Each row of a before or after table is a point. One or more steps were done to the points. Then noise was added and the rows were shuffled. The steps act on columns, c1 being the first. Write out the steps. A step turns or swaps two columns, mirrors them in a line or flattens them onto one, adds a multiple of one to another, or multiplies or shifts one. Angles are multiples of 10 degrees, from the lower column toward the higher: turns from -170 to 170, lines from 10 to 170 but not 90. Use the fewest steps. Two steps may share a column if one is a turn and the other turns, adds or multiplies; they go together, in the order done. Otherwise the lowest column goes first.

Before (9 x 2):
[[-12  -2]
 [-23  14]
 [-19  13]
 [  1 -20]
 [-22  30]
 [ 13 -41]
 [ -5 -26]
 [ 35 -60]
 [-28 -13]]
After (9 x 2):
[[ -2  -2]
 [-20  -4]
 [ 23   3]
 [-29  -5]
 [-16  -3]
 [  5   2]
 [-13  -1]
 [ -9  -1]
 [-16  -3]]
Steps: flatten c1 and c2 onto the line at 10 degrees

Before (11 x 4):
[[  1  19   4 -11]
 [ 28  11   0  14]
 [ 29  -9  18  -8]
 [ -5 -60 -10  -3]
 [ 13   6 -12 -25]
 [  9  -6   7   1]
 [  1   4  16  17]
 [-26   4 -21   5]
 [ 26 -22   0  10]
 [-25   7   7  24]
 [ -1   4   5  23]]
After (11 x 4):
[[ 28 -18  -2   0]
 [  1 -21  -6 -11]
 [-23 -21  -7 -10]
 [ -5  39  10 -44]
 [ 30  11 -18   0]
 [ 25   6  -1 -24]
 [-26  -8  21  -1]
 [  8   3  -6  -7]
 [  1 -16 -16  -9]
 [  0  -4  -5  21]
 [ 12  16  13  19]]
Steps: turn c2 and c4 by 130 degrees; multiply c3 by -1

Before (8 x 8):
[[ 20 -14 -24   8   5  22 -22 -24]
 [-10 -18  -3   5  51  -4  23   7]
 [ 11 -18  -9   4   4  -1 -16  22]
 [ 10 -12 -21 -14 -28 -13  36 -22]
 [ -1 -14  23 -12  13 -34  -4  -4]
 [ -1  14   6  19  30 -10   7  16]
 [  6 -20 -10  28 -13   8 -13 -19]
 [ 32 -18  33  -7   1  39   6  51]]
After (8 x 8):
[[ -4 -15 -20 -12  12 -34  -1  11]
 [ -8 -19  -5  29 -14   9 -12 -19]
 [  5  14   4  19  31 -11   4  17]
 [ 21 -18   8  -7   1  39 -25  61]
 [ -9 -17  21   4   4  -1 -16  12]
 [ -9 -14   2   7   5  22 -28 -33]
 [ 37 -12   3 -15 -28 -12   9 -30]
 [ 15 -19   7   5  51  -4  20   4]]
Steps: turn c1 and c7 by -60 degrees; mirror c3 and c8 in the line at 70 degrees

Before (14 x 11):
[[ -3  -8  20   5 -31 -19  -3 -36  -3 -29 -38]
 [  8 -49 -10   7 -34  -9 -23 -18   1   5   6]
 [-21   2  20  -3 -46 -24  -9 -50 -24 -34  22]
 [-16 -10   0 -39  12  33  40 -11  46 -30  -3]
 [ -8  15 -14  -3  21   2  40 -21 -12 -13   5]
 [-21  13  36   8  -2 -43 -43 -15  -3 -10  13]
 [ 14  17   4 -23  60  32  20 -30  54 -48 -10]
 [  5  13  -4  13 -12  34   5  -9  31 -24  21]
 [ 22   0 -17 -20   4   1  31 -11  16 -50  15]
 [-14  -1  49  26  18  -9  -6   5 -21 -38  18]
 [-19   6  -1  22 -26 -31 -18  10   5 -22   4]
 [-24  26   6  19  -3  -2 -51  -4 -22 -22   0]
 [-29  -2  11   1  -6  -8 -38  -6 -18 -47  10]
 [ 21  40  14 -38  15  17  15   1  -3 -18 -11]]
After (14 x 11):
[[  0   3  19  -3 -46   1 -10 -50 -24 -34  22]
 [-24  -9   0 -38  12  21  40  -9  46 -30  -3]
 [  5  41  14 -38  14  -3  15   1  -1 -18 -11]
 [  4   6  -1  23 -25  -4 -20   9   5 -22   3]
 [ -6  16 -13  -4  21   5  40 -22 -12 -13   6]
 [ -8  18   5 -24  61   5  20 -29  54 -48 -11]
 [ 12  -1 -16 -19   3 -11  31 -10  16 -51  15]
 [  9  13  37   7  -2  -7 -43 -15  -3  -9  13]
 [  7  -9  20   5 -31  -8  -4 -36  -2 -29 -38]
 [  9 -48 -10   7 -34  -6 -22 -18   0   4   7]
 [-15  12  -4  13 -12  12   6  -9  31 -23  21]
 [ -4  -1  49  26  17   4  -6   5 -20 -37  18]
 [-12  -3  10   0  -5  12 -38  -7 -18 -46  10]
 [-13  27   6  19  -3  10 -51  -4 -22 -22   1]]
Steps: flatten c1 and c6 onto the line at 140 degrees

Before (11 x 14):
[[  6 -17   6  13  18   6 -14  17  -4 -21   5  11  26  -4]
 [ 23   4   4  -2 -22 -14   9  11  20  31  -8  -1 -22  -3]
 [  1  14  14  34   6 -14  14 -18   6   0  -3 -20  -5   2]
 [ 18  20  -1 -20 -15   5  13 -14 -17  24  -3   1 -16  16]
 [ 19  -4   7 -13  -2  19   5   7   5  36   6 -11 -46   0]
 [-23   9 -10  -8  12  -1  -9  30 -20 -17  18  -8  -8  23]
 [  0  -3   4  35 -44 -28 -11 -23   7  -8   0 -40   9 -17]
 [ 15  15 -16  11  11  17  -4   2   2 -21  13   1 -16   7]
 [ 13   8  12   0  15  25  10  20 -16 -10 -29   4 -15   5]
 [  0 -11   4   2 -16 -22 -16 -23  17 -23  -7 -18  13   2]
 [ -2   1  -8  -2  15  -7   6   4  -9 -14  15  17 -19 -15]]
After (11 x 14):
[[  4   3   4   3  12 -22 -18  28  17 -23 -10 -20  16   3]
 [ 11  10   5  14  -5 -29 -10  49   8  -8   0 -39  14 -18]
 [ 13  -1  12  -5 -11  25   8 -24 -16 -11 -29   7 -17   4]
 [ 12  11   7   3  12   6 -15 -27  -5 -21   6  10  32  -4]
 [ 25 -24  14  27  -1 -14  14   5   4   0  -1 -20  -7   4]
 [ 24 -15 -17   6 -10  18  -5  -8   2 -20  13   1 -19   7]
 [ 11 -14  -1 -13 -16   6  12  19 -15  23  -2   1 -20  15]
 [ 14  14   3 -19 -17 -15  10  13  20  33 -10   0 -28  -4]
 [ -7   6  -9  25 -17  -1  -8 -28 -19 -18  18  -9 -11  23]
 [  7   6   6 -21  -2  19   6  -4   6  36   5 -13 -61  -1]
 [-13  -9 -10 -10   4  -6   8 -16  -9 -15  16  16 -26 -14]]
Steps: add 1 times c14 to c4; turn c1 and c4 by -40 degrees; turn c5 and c8 by -130 degrees; turn c2 and c5 by -130 degrees; multiply c13 by 1.3

Before (10 x 20):
[[-28  16  42   6 -18 -17  12 -16   3 -14 -27   6  -4   1  -2  19 -17   6
  -13 -15]
 [ 16 -43  -5   1 -13  19  -3  29 -26  13   8 -11  14  21  -7 -24   0 -40
   17  -6]
 [  8   8  23  18 -12 -12 -13  -7   3 -28 -16  38  -3  11   9  26  -7  -6
  -12  11]
 [ 32 -16  -6  -1 -11  34  11  55 -26  13  41 -29  36   5 -11   6 -11 -19
    2  26]
 [ -8  30  24  11   8  -7   6  -2  26 -30  -8   7   0  20  23  11  -9 -19
    3 -22]
 [-12   1   1  44  10  16  -1 -28   1 -38  16  -1   9 -26  -5  -1  10  19
  -10  12]
 [-14  12   6  20  20  -9 -37 -28   9  -5 -12  -6   7  -1   0  30 -29  -3
  -19  -7]
 [ -5 -18  27   1   7  36 -17  21  11  33  -4  17  -4  19   7 -29   0   9
   21   6]
 [  3 -52 -18  -7   1  23   7  38 -31  29  60 -30  12   1  16   5   3 -35
   14  43]
 [-22  22 -12  17  -6  -5  -4  -8  24 -11 -19  26   6 -21   2  20   9   3
  -17 -13]]
After (10 x 20):
[[-26 -20  10   4 -19 -16  11 -17   3 -15 -28  10  -7 -22   0  19 -18   3
  -11 -15]
 [ -5  25  -4   0   9  37 -19  22   8  33  -5  16  -3   5   5 -27   1  11
   11   5]
 [ -6  -8  -3  11   8  -8   5  -1  28 -28  -6   8   0   5  23  13  -7 -21
  -31 -23]
 [ 16  29  -9   1 -13  19  -2  29 -25  12   9 -12  14  19 -10 -22   0 -40
   35  -4]
 [-12  -8  14  43   8  14   2 -31   3 -36  17   0   9 -18  -5  -2  10  20
    6  15]
 [-21 -21   7  16  -9  -3  -2  -6  25 -11 -19  28   7 -10   2  21   7   3
  -12 -16]
 [  4  31  -3  -7   0  26   5  37 -32  29  60 -27  10   9  18   6   6 -34
   42  43]
 [ 11 -16   3  17 -14 -12 -10  -8   0 -26 -18  39  -4   0  10  23  -8  -7
   -5  11]
 [ 30   6  -4  -2 -13  35   9  57 -27  12  41 -28  34   5 -14   7 -10 -18
   16  25]
 [-15 -21   2  18  19  -9 -37 -29  10  -3 -10  -5   7   0   2  29 -29  -3
   -4  -6]]
Steps: turn c2 and c19 by -110 degrees; flatten c3 and c14 onto the line at 120 degrees
